Rows are points. To make a cloud, some directions were put in groups of two or more. Within a group, all points are equally far from the middle, so they leave a hole (a ring in 2 directions, a hollow ball in 3). The other directions are filled evenly. Then the cloud was stretched, turned, moved and blurred a little. How many holes are there, and how many directions does each take, smallest first?
In the rows, zero is written as 128.

Cloud, 14 rows:
[[149 113]
 [ 89 124]
 [167  96]
 [151 106]
 [ 95 126]
 [129  54]
 [154  91]
 [128  81]
 [147 143]
 [139  64]
 [134 154]
 [187  59]
 [153  68]
 [146  59]]
Holes: 0

Cloud:
[[184  66 137]
 [107 145 118]
 [178 166 105]
 [158 122 196]
 [100  94 115]
 [177  84 128]
 [ 71  98 148]
 [154 150 113]
 [159  82 139]
 [157  72 174]
 [127  97 193]
 [175 129 139]
 [187 140 182]
 [126 159 199]
 [190  74 175]
 [141 198 111]
 [160 163 134]
 [101 145 165]
 [177 105  82]
 [138 175 151]
 [159 104 128]
 [117 156 194]]
Holes: 0

Cloud:
[[122 167  60  91]
 [176 154 159 148]
 [184 165 113 148]
 [170 190 129 106]
 [102 169 174  96]
 [108 173  63 148]
 [151  91  67  75]
 [107 172  78 168]
 [ 94 135 127  57]
 [118  76 130  97]
 [160 160  70 101]
 [138 149  67 149]
 [159  97 170 141]
 [133 102  88 167]
 [181 167 145 144]
 [138  93 160  86]
 [ 84 102  85 116]
 [ 68 128 138  96]
 [123 193  91  67]
 [158 146  79 157]
 [125 178  76  73]
 [176 148  99  64]
 [ 94 151 169 133]
 [ 86 100 114 132]
 [106 162 123  49]
 [158 129 178 109]
 [112 189  98 173]
 [112 171 162  72]]
Holes: 1 (3)

Cloud:
[[132 113  70 104  47 108]
 [138 206 112 135  75  55]
 [142 118  86 113  42  73]
 [ 78 143 105 168  87  92]
 [ 47 176 151 141 117 144]
 [136  78 107  31 124 125]
 [ 84 160 110  89 163 129]
 [100 119 138  53 125 107]
 [152 102  77 104  93 139]
 [112  61  79  90 197 138]
 [131 127  70 105 173 146]
 [156  82  35 172 157 122]
 [157 143  79 101  77 105]
 [ 87 139  93  61 191 125]
 [134 148 132 160 142 139]
 [109 100 136 147  46 119]
 [ 27 175  99 159 134 108]
 [129  97  84  44 147 101]
 [ 93 124 120  61 163 127]
 [ 89 112  64  81 139 102]
 [144  64  95  49 150 132]
 [163 148 117 116 111 159]
 [110  84 103 121 150 155]
 [152 154  74 118  55 103]
 [127 105 146  47  81 145]
 [118  64  65 135 178 137]
 [153 104  78 112 165 112]
 [185 107 141 105  91 113]
 [162  83  38 112 123  73]
 [179 107  64  94 119  82]
 [ 90 132 126  63 174 125]
 [ 74  94  95 102 159 131]
 [172 123 140 117  51  78]
 [136 119  46  84  77  93]
 [ 83 136 102 152  60 140]
 [173 104 146  85  68  89]
 [100 149 117  86 126  95]
 [ 78  87  92 141 194 143]
 [ 30 112 117  71 132  88]
 [146  78  87 140 142 112]
 [109  84 156 158 127 183]
 [109  77 189 116 117 178]
 [124 127 156  92 104 148]
 [ 61 128 164 119 128 122]
 [144 125 136 152 138 109]
 [133  62 106  72 167 159]
 [ 74 162 137  82  98 138]
 [ 69 148 163 133 124 138]
 [120 138  86  90 148 121]
 [160 167 155 162 110 125]
 [115 150 116 111  96  76]]
Holes: 0

Cloud (77 x 8):
[[ 87  82 120  81 128 136 163 136]
 [145 143 106 107 119  76  99 210]
 [160 100  85 157 167 106 151 178]
 [169 137 145 156  77 123 151  92]
 [105 176 138 122 163  96 125 178]
 [196 144 107  53 160 155  79 135]
 [143 213 164 124 173 103 109 171]
 [ 99 103 147 116  70  93 180 136]
 [103 150 178 107 177 145 155 152]
 [145  91 183 122  97 159 163 152]
 [181  55  68  47 121 104 107 139]
 [130 147 106 159 138  64 131 105]
 [112 136 156 127 110 165 141 116]
 [183 144 190 142  86 123  88 150]
 [131  92 116 135  95  94 124 103]
 [166 136  85  47 137 154  67 136]
 [ 29  78 100 118 166 128 187 184]
 [147 215 111 108 128 120  60 119]
 [ 37 164 140 109 178 123 127 175]
 [ 98 122  96  87 198 132  69 171]
 [ 67  47 163 181 137  99 195 174]
 [168 111 140 105 103  48 137 150]
 [157 118 133  90 128 157  95 104]
 [159  64 167 138  97 137 162 128]
 [ 56 196  93 157 144  75  86 158]
 [126  97 189 141 117 122 143 131]
 [140 132 134 185 174  39 126 202]
 [108  33 103 113  71 125 205  91]
 [136 140 103 129 186 127 139 137]
 [126 102 144 104 170 183  93 133]
 [140 136 144  93 145 145 151 160]
 [129 175  98  97 185  99 117 175]
 [163 154  78 138 106 107 102 103]
 [ 15 102 140 163 116 140 157  92]
 [209 120 179 153 119  84 109 115]
 [ 56 149 167 150 131 177 120 130]
 [102 133 135  70 217 119 130 151]
 [104 114  71  72 163 147  92 163]
 [ 67  96 114  45 115 161 142  76]
 [ 58 160 136 155 137 104 110  90]
 [ 95 161 125 104 214 117 144 130]
 [138 169 183 114 164 126 139 143]
 [115 111 141  98 154  92  83 127]
 [167  40 133  39  88 148 175 143]
 [193 124 113 114  99 121  83 159]
 [117 102 174  92 120  81 150 119]
 [ 78 114  79  91 168 134 121 170]
 [103 107  75 170 121  92  99 146]
 [101 123  89  71 210 122 133 143]
 [137  76  43 129 106 107 163 107]
 [181  60 121  16  83 150 152 126]
 [ 63 111 116  73 139 202 120 127]
 [123  85 134  76 147 145  92 102]
 [161 112 174 103 131  93 171 154]
 [107  71 137  99 149 120 140 133]
 [163  76  97  60  80 121 117 107]
 [ 62 134 172  91 183 116 155 138]
 [173 177 138 101 148  78  27  97]
 [118 195 141 161 136 107  58 138]
 [179 141  77  98 145  90 129 162]
 [193 186 162 143 184  57 101 164]
 [212  69 139 112 137 149 171 121]
 [165 121 119 160 133  53  98 142]
 [156 166  83  67 152 118 114 135]
 [138 186 173  53 157 144  80 139]
 [131 112 194 170 120 109 203 124]
 [117 197 187  72 142  99 105 145]
 [ 61 159 138 136 184 126 125 189]
 [101  99 142 133 104  87 129 148]
 [185 138  92  59 170 110 118 170]
 [ 47  56 114 137 137 117 196 172]
 [111 114 166 184 135 109 171 116]
 [161 147 113 170 125 140 158 165]
 [123 126 154  99  71 123 137 112]
 [115  65 122  44  82 190 138  90]
 [134 184 185 170 146  91 143 178]
 [ 97  78 124 102 137 138 106 161]]
Holes: 0

Cloud:
[[ 90 129 144 122 113 103 153  41]
 [ 75  96 107  94 119  80 120  85]
 [137 181  73  74 107  91 108 101]
 [ 80 160 124  72 132  71 102 134]
 [101 136  86  72 135 147  74 188]
 [128 140  88 118 146 134  36 182]
 [113 138  60  93 194 115 144  63]
 [116 102 141 167 121 109  70  92]
 [198  95 145 147 158 160 100 168]
 [159 129 153 155 175 173 157 136]
 [105 145  96 140 182  86  92 159]
 [158 152  52 143 156 133 180  80]
 [138 215 152 147 147 128 104 131]
 [120 140 102 160 140 174 136  64]
 [ 62 123 147  67 115 114 109 108]
 [143 114 201 194 138 173  47 178]
 [187 162 141 163 161 189  93 203]
 [155 150 186 103 116 158  45 100]
 [ 67 137 176 158  83 150 130 107]
 [ 99 116 192 111 130  79 115 103]
 [134 107 127 133 152  96 144  42]
 [140 156 160  86 142  42 103 113]
 [164 206 152  98 106 142 125 149]
 [152 150 175 187 155 165  83 212]
 [111 114  44 133 146 107 141  92]
 [211 185 151  99 144 143  83 113]
 [114 121  62 120 193 125 175  94]
 [114 183 130  86 116 140 106 183]
 [145 172 104 180 120 196 116 180]
 [185 207 100  79 149  99 135 100]
 [152 111 158 168 116 153  92  75]
 [180  94  95 129 142 170 120 168]
 [110 155 200 103 118  89 102 149]
 [179 130  92 132 194 100 177  77]
 [119  78 129 145 160 183  92 147]
 [ 99 102 159 114 128  63  95  90]
 [147 116 210 117  91 142  39 149]
 [108 205 179 127 136 118  96 121]
 [190 101 171 173 166 145  60 165]
 [ 90 111  70  75 161 121  65 141]
 [188 135 160  88 136  76  87  76]
 [102 108 107  92  89 102  62 153]
 [ 77 176 112  85 108 161 122  98]
 [202 172  77 105 188 107  97 128]
 [ 88  95 175 168  98 183  84 146]
 [108 122 163  69 112 162 115 109]
 [ 98 113  89 129 112 105 130  54]
 [106  81 111  75 132  87 112  75]
 [168 117  74 150 142 191 114 111]
 [ 62 121 118 145 173 114 116 109]
 [102 163 104 107 134 196 122 108]
 [142 131 148 173 178  80  78 122]
 [145 120 154  67 129 151 137 120]
 [131 139 161  61 145 124 149  84]
 [189 132  68 117 207 119 134  83]
 [ 89 162 106 116  95  78 146  87]
 [169 151 127 132 221 110 160  96]
 [113 102  69 123 138 127 136 169]
 [155 141 175 140 158  79 150 130]
 [115  97  54 121 169 157  92 167]
 [117 156 144 159 186  77  92 115]
 [110 154 139 166 177  80  93 108]
 [156 116 119  59 128 109  85  54]
 [152 128 134 135 172 130 190  93]
 [123 180  78  70  97 156 133  83]
 [159 158 137 156 174 162 105 212]
 [101 166 183 152  57 151  98 151]
 [172 179 124 190 122 180 123 169]
 [143 102 166 151 166 194  62 152]
 [101 130 109  85  87 141 104 182]
 [146 146  50  61 126 144  87  99]
 [154 109 145  59 124 165  99 134]
 [167 182 166  88 186 118 134 127]
 [110 105 145 117  96  87  51 130]
 [109 153 181 108 169 101  65 168]
 [ 97 146  82  51 131  86 123 146]
 [154 132 158 155 176 156 169 115]
 [156 148 170 124 144 127  17 127]
 [145 138 150  81 126  89 118  32]
 [132 119  32 132 164 120 135  99]
 [162 150  30  92 181 125 120  99]
 [138 108 181 150 195 133  62 165]]
Holes: 3 (2, 3, 3)

Cloud (104 x 9):
[[134 108 100  86  75 131 161  95  93]
 [159 102 128 132 149  89 146 102 143]
 [167 155 162 132 149 182 162 101 132]
 [144 119 122 187 164 130 123 181 193]
 [171 163 169 179  99 121 187 132 160]
 [172 174  95 117 104  64  77 108 150]
 [124 165 117 136 162  92 117 104 180]
 [ 94 156  66  45 110 113 154 108 154]
 [132  61 125 142 107 104 160 114 132]
 [193 163  29  96 153 118  89  98 125]
 [110 128  94 124 167 121 123 116 133]
 [114  79 124  99 164 162 249  87 140]
 [100 179  96 156 152 120 123 173 107]
 [103 128 160  87  61  83  88 109 126]
 [113 109 157 112  76 142 158 123  96]
 [105 146 112 155  81  41 111 149 130]
 [136 152 203 210  98 108 108 145 174]
 [145 122  90 189 188 162 120 228 162]
 [113 124 121 147 131 124  71 120  98]
 [143 139  95  82 165 137 123 124 127]
 [ 89 170  95 119 140 131 100 206 129]
 [180 153 109 134 134  66 117 118 134]
 [ 68 148 179 111 103  85 148 156  75]
 [ 74 160  96  97 149 103 179 107 112]
 [164 133 117 162  86  52 107 107  88]
 [169 107 116  96 207 153 227  76 151]
 [102 163  55 132 177  83  79 113 127]
 [193 162  78 178 175  92  65 124 141]
 [ 95 206 130 147 112 115 160 152 152]
 [ 66 116  94 125 127  88  37 182 138]
 [ 96 122 130  78 133 181 172 100  70]
 [145 120  51 110 142 175 175  86 112]
 [ 76 162 162 175  85  85 117 162 135]
 [200 118 103 117 111  70 148 101 108]
 [146 155 132 133 180 109 160 140 114]
 [162 171 106 108 159 114  70 143  83]
 [205 139 117  56 123 131 171  53 143]
 [144 193  83 131 137 105 115 168 168]
 [156 102 123 148 148 149 103 169 151]
 [142 170 114 189 127  90  77 166 173]
 [142 171  89 144 131 116  97 194 149]
 [127 132 100 143 121 141 170 172 103]
 [106 105 180 152 105 145 172 135 104]
 [ 83 122  91  39 105  93  54 124  93]
 [235 113 151 136 141 144 153  26 173]
 [135 120  87 123 118 101 144  89 124]
 [177 142 170 105 132 173 152  95 147]
 [127 143 123  84 151 174 136 125  89]
 [172 130 118  76 158 119 162  68 138]
 [122  91 106 148 123 114 154 112 128]
 [118 157 102  98 116  71 132 148 187]
 [148 160 140 125 111 149 135  89  79]
 [149 141 100 190 162  94  91 184 151]
 [137 161  94 100 107 102 106 104  93]
 [154 119  63 112 130  72  90 135 118]
 [100 170 134  74 114 123 115  93 114]
 [ 88 159 129 140 118 119 173  84  97]
 [104 113 141 126 115 139 204  58 115]
 [127 135 101 193 148 122 108 183 199]
 [162 116 127 143 163  79 102 147 157]
 [172 134  90 132 104 101 105  69 116]
 [135 181  79  85 127  90 106 143 163]
 [128 109 135  71 208 200 203 144 138]
 [ 92 119 174 108  86 153 173 135 157]
 [179 142 143 144  90  77 151 103 115]
 [ 46 185 155 133  99 115  86 127 128]
 [130 115  88 125 130 147  89 201 118]
 [117  87 193 167 114 145 166  97 130]
 [143 157  58 106 130 120 107 111  91]
 [ 84 195 137 143 156  98  56 205 168]
 [125 107 101 112 166 120 121 134 194]
 [107 108 118 103 176 118 101 153 162]
 [178 168 109 149 110 130 106 144 134]
 [184 118 174 192 103 111 140  60 142]
 [217 161  44  92 186 106  39 130 108]
 [ 95 104 106 111 157  83 109 145 169]
 [113 154 169 155 207 159 164 128 141]
 [120 145 141  63  95  76 108 139 159]
 [104 140  44  91 214 117 122 120 139]
 [ 87 139 120 103 150  99 128 145 140]
 [130 184 147 139 190 123 102 105 163]
 [118 178  90  63 145 119  52 162 188]
 [127 124 100 166 135 140 108 135 194]
 [ 98 129  97  82 137 127 108 110  86]
 [160 146 204 217 131  85 121 134 195]
 [106 132 172 123  79  49 120 141 102]
 [129  91 186 126  76 131 163 102 167]
 [205 145 181 170 140 138 139  94 146]
 [130  93 120 176 116  98 141 129 153]
 [126 123 199 115 151 181 184 114 148]
 [156 104 143 146 179 178 164 132 124]
 [151 159  94  83 174  93 162  79 139]
 [171 108 145  80 180 168 185  65 156]
 [105 119 167 146 155 117 205 190 168]
 [111 167  69 158 134 114 105 113 107]
 [ 85 160  67 104 102  37  86 181 122]
 [173 160 144  93 100 115  74  82  98]
 [ 45 107 112 143 123 123 113 182 144]
 [ 75 194  71  94 118 101 136 109 110]
 [ 71 126 110 122 125  77 154 161 152]
 [127 121 133  57  75 159 199  74 114]
 [144 169 110 211 138  72  82 153 180]
 [109 119 158 195 140 115 138 163 161]
 [129 128  98  69 129 149 124 140 135]]
Holes: 0
